Every row gives one point. To make a cloud, some directions were put in groups of two or more. Within a group, all points are equally far from the middle, so they leave a hole (a ring in 2 directions, a hollow ball in 3). The other directions are filled evenly. Then the cloud was stretched, turned, moved and blurred a little. Count the holes, and give their numbers of directions, smallest first.

Cloud (13 x 2):
[[-46 -25]
 [-41 -35]
 [-32 -20]
 [ 49  14]
 [ 27 -31]
 [  5  53]
 [-14  48]
 [ 30  41]
 [ 41  24]
 [  0  60]
 [-20 -48]
 [-30  36]
 [  0  -4]]
Holes: 0

Cloud (20 x 3):
[[  5  -2 -14]
 [-14  35 -19]
 [-34  15 -21]
 [-16  -9 -23]
 [-26   8 -60]
 [  6  30 -21]
 [  3  18  14]
 [ 13 -11  -1]
 [-24  21  34]
 [-36  14  -3]
 [ 13  16  29]
 [ 10  29  -8]
 [ -2   0 -17]
 [-40  10 -19]
 [-38  12 -54]
 [-26 -33  -8]
 [-14  30   6]
 [ -2  -6  43]
 [ -5  11  22]
 [ 19  -1  40]]
Holes: 0

Cloud (20 x 3):
[[-36   9  58]
 [ 14   6  45]
 [ 25  15 -25]
 [-43 -36   1]
 [ 21   2 -45]
 [ -3  22 -43]
 [ 19  11 -43]
 [-31  20   0]
 [ -6  17 -50]
 [  4 -43 -22]
 [ 18 -14 -14]
 [ 11  -7  30]
 [-36  -8 -40]
 [ 19  -4 -58]
 [ 26  19 -13]
 [-21  23 -16]
 [-34 -46   4]
 [-37  -1 -24]
 [-28  -5  60]
 [-11 -51 -11]]
Holes: 1 (2)

Cloud (27 x 4):
[[ 18 -16  10  43]
 [ 17  14 -35  50]
 [-51  29  -3  -1]
 [ 19  39  38  31]
 [ 16 -21  56  33]
 [ 13 -22  45  23]
 [ 36  26 -13  12]
 [ 12  13   3  30]
 [ 46 -29  14  21]
 [ 37 -15 -12  56]
 [ 60 -20  14  40]
 [ 24  -6  14  33]
 [-20  40  29   1]
 [-40  38   5  57]
 [-16  20 -25  27]
 [ 16  45  40  10]
 [-38 -14  -1  11]
 [  7  33 -11  -6]
 [-24  33  -1   8]
 [-46 -27 -13  10]
 [ -7  -5 -30  54]
 [ 11  40 -51  31]
 [ 11  36   3   7]
 [-14  37  27   4]
 [-13   1   1   0]
 [-58 -13  14  18]
 [ 29 -12  18 -19]]
Holes: 0

Cloud (51 x 6):
[[ -4   9  14 -18  13  -7]
 [ 17  -3  27  -2   7  33]
 [ 10  26   8  44  20  -7]
 [-20  12  18  38   0 -24]
 [ -1   5  -1   0 -60 -15]
 [-17  11   6  32  26   9]
 [  3   2 -29   6  13  11]
 [ 25   7   2  33  16 -10]
 [ 15  -5  24  18 -10 -34]
 [ 20 -21  11 -41  -5  -4]
 [ 21 -11  15  -5 -14 -34]
 [-16  16   7  31 -29   7]
 [ -5  18 -20 -15 -11  41]
 [ 23 -36  16 -23 -32  25]
 [  5 -11 -15  23  -8   1]
 [ 29  30  13  18   7  12]
 [ 14 -32  27 -31  -8   1]
 [ -4  45 -28  23  -8  -8]
 [ 38  -3  -5  -3  18   8]
 [ 26 -33  15 -39 -40   1]
 [ -7 -21   2 -37 -42  13]
 [  9  43 -12  -7 -34  22]
 [  6  20  19  29  29  10]
 [ -7 -11 -16  -7 -21 -27]
 [ 31  12 -21 -28 -40  16]
 [ -8   2  22 -11  10 -13]
 [ -9  18  19   1   6 -22]
 [  2  -1 -26 -39 -33  14]
 [ 14 -14  16 -45 -11   7]
 [ -4 -26  22   4  19  -6]
 [ 24  -2  11 -13  22  34]
 [  4  14  24  30  27   7]
 [ 27 -23  22  -2 -14 -25]
 [  7 -29  28 -19   4  -4]
 [ 11 -12 -10  20  22   1]
 [  8 -34   9 -30 -45  15]
 [ 26 -35  25 -14  -1  18]
 [ 22  22  23  19   9  19]
 [ 16  26   8 -10  20  25]
 [ 11  14   6   5  -7 -38]
 [ 45  13  -3  -6  -5  10]
 [ 33   7  -3   5 -36  23]
 [  8 -29  11  -5   1 -28]
 [ -7 -30   3   9   2 -14]
 [ 17  11   4 -31  14  23]
 [ 13  25  -4 -19 -53  -1]
 [  7   3  15 -43 -20  17]
 [ 13 -31  31 -28 -11   8]
 [  5  15 -38  -5 -15  -3]
 [ -7  10 -33 -20  -7  18]
 [ -7 -15 -11  10   0  18]]
Holes: 3 (2, 2, 2)

Cloud (89 x 8):
[[-11   1 -17 -21  -9 -31 -17  14]
 [ 10   3 -26  26 -13  33 -15  21]
 [  6   1  16 -25   7  -5  10 -34]
 [-20  -1 -20  -6 -15  34  15 -34]
 [  4  22 -16  13 -31  23  44   7]
 [-18 -52  22  -3   5   0  -3 -18]
 [-16   7  34  29 -10 -22   5   0]
 [ 16   5  15  11  -4 -60 -25  -1]
 [ 29 -27   0   4 -17  12 -13 -14]
 [-15  -3 -32   2  -5 -41 -11 -29]
 [  3   8   6   7 -12 -56  12 -14]
 [ 16  -9 -29 -19  -7   3  25  -9]
 [-16 -33 -27  -1  11 -39 -11 -16]
 [ 17   1  -2   7 -18 -59 -32 -24]
 [-14 -17   7  40   8 -26   6 -26]
 [  8  20 -20  14 -29  42 -12 -22]
 [-27  -4  -4   1 -23  -9 -34 -37]
 [-10 -27   2  39   0 -38 -26  -1]
 [ 19   5 -25  37 -13 -34 -23 -25]
 [ -9 -23  17  15 -18 -34 -51  -7]
 [ 23  -3  11  11  30   5 -22  -2]
 [-20   4 -15 -11  -2  51  -7  -4]
 [ 21  27 -12  32  -8 -23 -21   9]
 [ 13  -5  -1  20 -23 -26 -26  23]
 [  5 -23  25  10  16  16  -9 -26]
 [ -5  -2   1  12  12 -10  45 -10]
 [ 12  21   0 -26 -20 -25 -29  -8]
 [ 22  10   6  -8  -2  -4 -17  29]
 [ 13  -8 -24 -21  11   9  25   0]
 [-10  -3  -4  29  30 -20 -38 -11]
 [ 10   1  19   8 -13 -22  28 -33]
 [-38   5   4 -15   4  -9   4 -22]
 [-11  -9  15 -15 -31  23  23  15]
 [  6  12  31  11 -21 -51  -8 -11]
 [-31  -1  18  24  -2  11 -18  -5]
 [-13  13 -13 -17  18   0 -22 -34]
 [  0 -19 -17 -18 -17   7 -41  12]
 [  1  44 -30   7 -28  16 -12  -8]
 [-13 -16  32  28   1 -50 -22  -8]
 [-14  29 -21 -17 -12  26 -14 -13]
 [  6  14  10  31  12   2  16 -29]
 [  2  -2 -19  -8  11  16  44 -10]
 [-22 -14  21  27   6 -23 -19 -36]
 [-15   3  -8  -5  28 -36 -36 -18]
 [ -2 -38  13  16 -22 -20 -17   9]
 [-10 -22 -13  24 -32  -9   3 -29]
 [-13  -3 -16  -5  -8   7 -49  16]
 [ -4 -13  18   7  34  23  -9  -8]
 [-16 -13  28  -6  -6  15 -34   9]
 [ -3  29 -21  -3 -13 -21 -27 -40]
 [-44  -4   6  -3   9 -22 -13  -4]
 [  2 -15   6 -19 -25  18  10  26]
 [-25  -8 -26   0  -7  32  21 -27]
 [ -8  -2  -6  33  30  -5 -32 -13]
 [-17 -10  11 -29  18  -9 -18 -33]
 [ 18  10  21  -2   2  -6 -16 -39]
 [ -3 -18  11   2   0  -4  29  31]
 [  0   5  17  14 -16 -27 -45  17]
 [ -8  -5  23   8  14   2  42  -3]
 [ 16   7 -31  26  16 -15 -17 -33]
 [ 16  -6 -33 -24 -14 -11 -11  -2]
 [ 31 -17   4  -7  -2 -35  -6 -17]
 [ 28 -14  12  22  -1   4  22 -12]
 [-34 -19   7  -9 -26  18  13  -8]
 [-18 -13 -20  -8 -27  10  32   7]
 [ 19   2 -34  29   0 -13 -32 -33]
 [-30  -2  -8 -19  -1   5 -38 -21]
 [ -4   9  21 -29 -14   1  -9  18]
 [-24 -16   3 -30 -12 -23  15  -4]
 [ -7 -28 -39   2  21  18   9 -10]
 [-23  -7   5   0 -38 -20 -22   7]
 [-13 -15  -9   7  15 -39  22  -6]
 [  7 -35  16  19  10  26   7  -2]
 [-22 -56   8  -5   1 -17  -7 -14]
 [ -6 -11 -37   8 -12  50   8   7]
 [  5   9   0  43   5 -30 -39 -16]
 [ 17  29 -18  34   2 -12  13   1]
 [  3   7   2  28  -6 -41  18 -30]
 [  1 -34 -16 -17  27 -25 -41 -16]
 [-36  -7  27  -7   8 -29  -2   6]
 [ 13  18  35   8 -22  -1  -1 -20]
 [ -7  16 -19 -18   1  -5 -34 -38]
 [ -5  41  17  18 -27  -9   2  -5]
 [-17 -18 -35  21  -5  38   4   1]
 [ 11  32  -6  20  21  -7 -11  -5]
 [  0  12 -13   7   6   9  49  -3]
 [  4 -25  15  10  21 -20 -51  12]
 [  0  14 -12 -21 -11  24 -30  16]
 [ 12 -21  23 -13   3 -26 -30 -38]]
Holes: 2 (4, 4)

Cloud (106 x 9):
[[-40  -6 -22  21  -7  -4 -11   3  -9]
 [ 27   0  21  -4  13  -6  24 -27  21]
 [ 11  -8 -18 -10   2 -20 -31  17  -4]
 [  6  26  -8 -25  30 -19  -1 -22  18]
 [ -4  17  12  10  -1 -18   5  17  23]
 [-13  -9 -17 -36 -21  12   1  22 -10]
 [-20 -12  22  -9 -28  23  17  -4  33]
 [-31 -26   0  -6  -8   9 -22  15 -33]
 [  2  23  -6   1  -4  13  14   7  -5]
 [  5 -33  30  -1   1  -1 -28  11  -6]
 [ -4   8  25 -17  52 -11  13 -16  12]
 [  9 -19  17 -15  19 -29 -21   6   3]
 [  6  13 -24  -3  -5 -12   2  16  38]
 [ -8 -25  27 -10 -35  23  -2  25 -15]
 [-11 -15   0  -4  22  -9 -32  10  13]
 [-27  -4  19  11 -15  -2  30  -1   3]
 [ 12  30  20 -27   8  11  -5  13  -2]
 [-11  26  13 -15 -23  27 -16  13   7]
 [  0  -8 -13 -12  14 -17 -53 -10  11]
 [  6 -21   8 -23  12  -2  25   7  -9]
 [-23 -10   6 -24  17   7  11  11   1]
 [ -9  40  -7  16 -24   5   8 -17  27]
 [ 19 -16  26 -14  14 -36  -6  11 -15]
 [ 22  -8   2  16  -7 -18 -43 -19  18]
 [  8  -1   3 -26  45 -27 -48  10  -9]
 [-14 -24  -3  10  -8  -9 -13  14  -3]
 [ 23   2   2  19 -24 -19 -11  -1  20]
 [ 18  24 -27   7  35 -19 -47  -2   8]
 [ -5 -33  37 -14   0 -24  22  -7  -9]
 [  5  25  22  11  13  15   9 -26  41]
 [-27 -14   3 -20  10  -7   8  23 -15]
 [ -9  10  19  -4  30   4 -12 -19 -15]
 [ 20 -20  31  14   4 -20 -29  -8  24]
 [  9   7  27  -2  10 -18 -45   2   7]
 [-23  20  -4  28  10  -1 -22   0  33]
 [  5  16  14  20  24  -9 -29   2  31]
 [ 12  12 -27  -5  20  -5 -19 -19  35]
 [  0  34 -19  -7  -4 -10  13   3   0]
 [ 14 -15 -15  28 -31 -13 -30 -10  20]
 [  1 -35  41 -19  13  -6   7  -6  22]
 [ 25   5  30 -20  60  -5   0  10  19]
 [ -3  17  24   1  19  -1   3  25   3]
 [ 11  12 -31   2  -3  -6   2   2  29]
 [-19  42  12 -19 -17  20 -13   4  -2]
 [-21  -8 -31   6 -36  17  14   0 -13]
 [  7  26  28 -12  -8   9  -9 -16  21]
 [ -3  36   2 -23 -13 -13   1  21 -15]
 [  9  -4  40 -17  11  12   0  22   7]
 [ 12   0  17  11   9 -26 -15 -14  40]
 [  3 -10  34  -7  -8  -1  28  20 -10]
 [ -2  22 -22   7  12  15   1  -7   5]
 [-24  40   0  -6  24 -13 -26  14   1]
 [ 19   5  19 -18  27  -4  28 -13  24]
 [  5 -11   9 -13  46 -27  -3   2  11]
 [  6 -37  20 -11  14  -3 -26  20   9]
 [ 28  -1  17   7  51 -22 -17   2  18]
 [ 20   3  34  -9  12 -24 -15  23   3]
 [-23  36  -2 -13  14  13  21 -13  21]
 [ -7   6  33   0  -2   2  32 -15  10]
 [ 11 -18  -1 -25   3 -24 -17  -9  24]
 [ 18 -23  -5 -17 -27   4  -8   9   8]
 [-10 -21  32   7 -12 -13   7  -6  -9]
 [-11  -2  21 -27 -18  16  12   6   3]
 [ 21  -4 -10  15  54 -15 -37   3  26]
 [-32   9 -12 -12   5 -26  12  10   8]
 [-15  10  10  14  -6  -4 -32  21 -26]
 [ 17  -4  -1  20  19 -29 -12  -2   3]
 [ 17   9  14   5  44 -37 -10 -26  41]
 [-13   8  -3   4  -4 -34  16 -16  18]
 [-10  -5  25 -16 -19  17  20  38  -9]
 [ 21 -33  -7  -8 -25  12 -25   2  -6]
 [  2   0 -24  28 -45   5 -24  -2  23]
 [ 17  18  16 -26  29 -22   5 -36  43]
 [  7 -17 -12   3  24  -8 -57  18  12]
 [  4  31 -18 -16  14 -19  -5   5   7]
 [-24  38 -42   6   8  -6 -16 -14  24]
 [ 12  -1   0 -10 -13   6  12  -1  21]
 [  0   7  10 -23 -11 -27   3  -5   1]
 [ 12 -25  19  17  -4 -12 -41   5   7]
 [ -5   2  -7 -11 -26   8  31   7  10]
 [-23  20   9  -4 -20 -13   4   2  43]
 [-32   6  24 -24  24   6 -12  -6 -18]
 [ -4  31   8  13 -18 -14  -5 -17  29]
 [ -4   9  -4  -5  26   9  -4 -32  21]
 [-30 -14 -23  -3  11  13  -2  27   8]
 [  6  12 -10   1   5 -22 -39 -17 -17]
 [ 14  15  17 -17  57  -7  23 -34  43]
 [ 21   2 -16  -4  12 -30 -19  13  -9]
 [ 18 -29   7  15 -11 -15 -37  19 -10]
 [-10 -33 -22  26 -12   0 -17  16 -16]
 [ 20 -19  -7  12  -1 -14 -33   9  44]
 [ 39  20  17 -23  22  -4   7   4  33]
 [  6 -12  -7   0 -19   3   6 -18  -8]
 [ 23  26  12  -7  13  -6   2 -21  33]
 [ -4 -12  19  -4 -10  -2 -18  40 -15]
 [ 28  -1 -10   5  -2   7 -11  -6  34]
 [  8  -6  19  13  24 -31  -3 -18   7]
 [ 27  -5  21  -2 -23 -26  12 -23  24]
 [-18  -3  16  19 -24  15  11 -14  -2]
 [ 10 -33   9  23  -7   7 -11  -1  -1]
 [-15 -18  17  -2 -12   4   7  19 -17]
 [ 21  11  -8  -4  36 -23 -50 -16  14]
 [ -3   5  -7  -1   5   9  -2 -31  28]
 [  0 -18 -16  -7  21 -21  -4  25  17]
 [  9  11   5  -9  13   9  17  11  -2]
 [-20   3  32  -6  -9  23   2   4  19]]
Holes: 1 (2)

Cloud (94 x 9):
[[  2  11  16 -11 -14  17   4 -11  32]
 [ 21 -11 -14  17   7  36  30   6   5]
 [ 32   6   9  34 -17   9  36  -4 -22]
 [ 14 -21 -34 -13  -9  -3 -33   1 -30]
 [-29  24 -14  -7   4 -18  -3 -16  -3]
 [-13 -17  17  -2   3  -8  17 -21   0]
 [  5  11  -4   9 -25 -15  21  -3 -48]
 [-16  14 -28 -16 -21 -11   2   0 -24]
 [  2  -9  -7  25 -32 -34  14 -19 -37]
 [  6  18  18  -6 -20  17  27   1  10]
 [-26  21 -11 -23  26  -4 -19  10  15]
 [  8 -15  19  27   4 -31   9  -7 -20]
 [ -8 -20   0 -22   2  -2  24  26   8]
 [  9  -4 -54   7  19  14 -13 -23  16]
 [  7 -15 -10 -32  16 -29 -16 -14  -3]
 [-13 -22 -29 -20 -50 -17  -6   0  -2]
 [  9  -5 -21   7  12 -12 -10 -44 -10]
 [  2 -35  -3   1 -26  -7 -13  21  -2]
 [ 11 -10 -60  14 -12  -8  15  -9  -1]
 [  7  30   0  45 -16  11  19  12 -21]
 [ 13  13 -27  48  -3  18 -22 -11   9]
 [ 16  -2  -1  39 -18   3  37  11 -36]
 [ 19 -24 -26   1  11  19  23  -4  26]
 [-30  23  15 -11   8 -15 -20   6  21]
 [-11  10 -14  -6  22 -20 -28 -26 -14]
 [ 29  17  13  -1  11  -5  37  -5 -20]
 [ 32 -35 -18  20   5   8 -10  14 -26]
 [  9   5  11 -24 -13  10  38  14  13]
 [  9  40 -17  -3  -3 -19   3   8 -22]
 [ 11  -3  -3  -3 -10  13  10  10 -42]
 [ 11 -37  -3  27 -24 -29  13  -4 -10]
 [ 17  44 -20  29   6  -9  -5 -10  10]
 [ -7 -22 -45  -5 -32  -5 -25  -3   9]
 [ 21   1 -17 -13 -37  -1  -2 -21 -12]
 [ 41   3 -16  25  18  -8  25   5   4]
 [ -3   6 -28  12  20   9 -41  17  23]
 [ 15  14   2  46 -22   2  31  21 -25]
 [ 23  -9  -9   0  -6 -17  34  -1  28]
 [ 33   5 -22  10  23  10  31 -17 -24]
 [-26  -7  10  -3 -16 -10  -8  26  30]
 [  8  33  11  12  44 -21 -16  -6  10]
 [-14 -17 -21 -22 -42 -21 -16  -2  -9]
 [ 44  -3 -12  32  -8  -3  33  10 -12]
 [  6   0 -33  -4  32   0  25   4 -16]
 [-15 -16 -27   8 -20  24 -21 -17   7]
 [ -8  35  -8 -13   3 -17  21 -11  38]
 [ -2  -4 -23  42   4  13 -40   2 -15]
 [ 12  17 -27   3  -4 -24 -10 -14  24]
 [ 10  -2  -6  32   7  18  11   1  41]
 [ 45  13  -7  41  -5   1   6  -6 -42]
 [ 14  29 -28 -11  26  10 -21 -27   6]
 [ -5 -34  12 -24 -16  -6  16 -20  -5]
 [ 27  14 -31  14  14 -22 -16  -4   8]
 [  3 -36 -34  -2  -8  -9  30  -4 -11]
 [ -6   9  13  21 -30  -6 -18 -13  20]
 [  1  -4 -13 -16 -52 -11   5 -16  -4]
 [ 18  27 -21  32  17  32 -24  -3 -24]
 [  4  19 -19   1  36  18 -43 -24   3]
 [-20  25 -24 -17 -13 -12   7 -21   9]
 [ 21  13  14   8   7 -14  37  -1 -34]
 [ -8 -17 -27 -28  13 -15 -16 -30   2]
 [ -5  13 -17  20 -18 -35  19 -23 -18]
 [ -4  21 -10 -10  13  -2 -45 -13   2]
 [ 33  22 -33  49   7   1 -18  -8 -21]
 [  2 -25 -55 -12 -31  -2  -2 -18 -14]
 [ 28 -29 -15  18  12  16  -4  14 -34]
 [ -1 -19  -8 -27   5 -15  22  -2 -23]
 [ 10  -3 -20  18  29  40 -24 -10  24]
 [ -1  -8   5 -25  15  -7 -13 -10  44]
 [ -4  -1 -15 -27  21 -15 -25 -14  36]
 [  3 -31  -2   6 -23  -7   2 -15 -46]
 [ 22 -47 -10  17  -9  10 -13   5  -2]
 [  6  -5  -6   3 -54 -36  31  -6 -10]
 [ -6  23 -11 -14  24 -28 -18 -11 -18]
 [ 21 -17 -11  39 -42 -12  -3 -11 -11]
 [ -8  -6 -15 -34   1 -15  21 -26  16]
 [ -1  25  -5   7   6 -20  -9 -24  33]
 [-11   5 -44 -18  14   6  17 -11  19]
 [ -7 -20   1 -25  18  -3 -10 -29  14]
 [ -9 -38 -11  -8 -20  21 -18   0  18]
 [ 10 -20  -7 -26   5 -34  -5   2 -11]
 [-17  -4   0  28  19   7 -19 -20  19]
 [ -7  19 -35  15   8  26   1 -17  15]
 [-14  23   6  23 -28   9  20  -4  -6]
 [ 28  24 -23  23  16  -7   0 -33 -10]
 [  6  20 -40  10  32  30 -28  17   6]
 [ 10 -30 -40   7  22 -14 -19 -10  -5]
 [ 26  27 -21   7  14  -7   3 -34 -10]
 [-10   7 -50  -4  -9   3   6 -19  -8]
 [ 11  29 -28  10  -4  -3   5 -32 -10]
 [ 24  14 -24  40 -20  -7  22  26 -27]
 [ 22 -20 -37 -22   3 -15 -27  -9 -16]
 [-23   4  31  31 -11 -14  13   9  15]
 [ 15 -20 -36   7  23  -9 -14  -9 -43]]
Holes: 3 (3, 3, 3)
